Each row of a before or after table is a point. The points were changed in one or more steps. Then noise was added and the rows were shuffled. The steps act on columns, c1 being the first. Name the steps. A step turns or swaps two columns, mirrors them in a line or flattens them onto one, adds a multiple of one to another, or multiplies or shifts one. Angles are multiples of 10 degrees, from the lower column toward the higher: turns from -170 to 170, lines from 10 to 170 but not 90. Use the fewest steps. Two steps may share a column if one is a turn and the other turns, adds or multiplies; they go together, in the order done. Otherwise the lowest column goes first.
(in the rows, 128 means zero)

Before (9 x 3):
[[135 124 152]
 [172 134 227]
 [149 125 140]
 [104 133 146]
 [132 127 166]
 [129  82 193]
 [107 104 169]
 [ 93 190 150]
 [122 178 101]]
After:
[[102 129 118]
 [ 84 156 129]
 [141 150 124]
 [120 158 109]
 [ 88 193 135]
 [100 108  58]
 [122 154 117]
 [123 219  76]
 [146  84 101]]
Steps: turn c2 and c3 by -120 degrees; turn c1 and c2 by 30 degrees

Before:
[[176 187  61 152]
 [141 198 118 113]
 [148 128 143 146]
 [115 179 140 171]
 [130 133 117 120]
 [ 36 168 150 135]
 [155 141 143 132]
 [ 55 125 121 146]]
After:
[[ 90 167 140  86]
 [138 204 198 141]
 [ 30 117 111 111]
 [ 66  90 142 115]
 [128 133 134 143]
 [102 194 130 146]
 [147 154 119 117]
 [145 139 124 104]]
Steps: turn c1 and c2 by 30 degrees; turn c3 and c4 by -150 degrees

Before:
[[138 160 108 178 161 154]
 [134 176 190 139 185 125]
 [159 177  98 181 165 165]
 [119 125 114 198 145  97]
 [148 141 127 121 139 183]
 [190 130 121 115 131  90]
 [155  65 146 124 167 160]
 [140 129  71 155 141 156]
 [108 152 140 126 185 122]
 [152 179  77 141 151 137]]
After:
[[ 70 166 130 117 150 112]
 [164 131 122 125 176 120]
 [125 129 121 190 146 162]
 [109 123 147 184 132  93]
 [125 210 120 175 161 148]
 [109 180 139 177 156 158]
 [120 207 137 185 176 181]
 [132 149 126 125 150 193]
 [116  28 131 111 175 173]
 [ 89 205 146  87 168 128]]
Steps: add 0.5 times c1 to c6; turn c1 and c5 by 50 degrees; multiply c2 by 1.6; turn c3 and c4 by -50 degrees; multiply c3 by 0.4

Before (9 x 8):
[[ 96 118 104 146 185 136 118 121]
 [103 109 115  64  57  80 100  84]
 [ 88 164 127 103 154  85 116 191]
 [ 72 137 120 110 113 152 119 167]
 [111  87 174 154  90 130  71 184]
 [167 181  99 162 111 124 118 189]
 [172 110  89  89 108 122 120 120]
 [138  85  93 155  34 136 191 157]
 [160 117 163 154  89 139 136 151]]
After, 9 rows:
[[138 141  96 153 130 148  74 103]
 [136 119 142  80 162 134  89 106]
 [137 181  81 110  92 140 169  83]
 [ 62  87 113 167  42 121 142  85]
 [190  92  58 139  82 116 113 150]
 [137 166  66 126 164  94  85 106]
 [121 118  92 134  79 134 156 153]
 [156 105 175 226 114  73  99 134]
 [137 114 150 171 137 117 175  96]]
Steps: turn c1 and c7 by 90 degrees; add 0.3 times c2 to c6; turn c3 and c8 by 110 degrees; mirror c4 and c5 in the line at 110 degrees

Before (9 x 9):
[[104  50 115 128 165 133  85 115 172]
 [136 137 143 118 164 202 113 146 108]
 [138 165  98  92  98 126 115 140 152]
 [ 97 132 148 168 108 167 108  99 128]
 [ 86 141 132  93 123  90  78 107 126]
 [182 170 147 117  93 146 102 169 159]
 [146 174 102  65 145 148  38 108  94]
 [130 120 140  40 148 143 151  84 164]
 [125 157 152 132 171 107 124 115 208]]
After (9 x 9):
[[103  51 138 124 168 139  85 116 182]
 [146 175 151  64 150 146  45 110  82]
 [125 154 137 128 172 105 125 113 238]
 [182 170 169 117  93 148 123 171 169]
 [132 161 104  90  96 125 108 137 159]
 [129 119 145  42 150 146 160  86 175]
 [ 94 134 186 169 108 168 129  97 127]
 [138 138 221 117 165 201 143 145 102]
 [ 87 144 117  93 120  92  74 110 125]]
Steps: add 1 times c6 to c3; turn c3 and c7 by 20 degrees; multiply c9 by 1.3
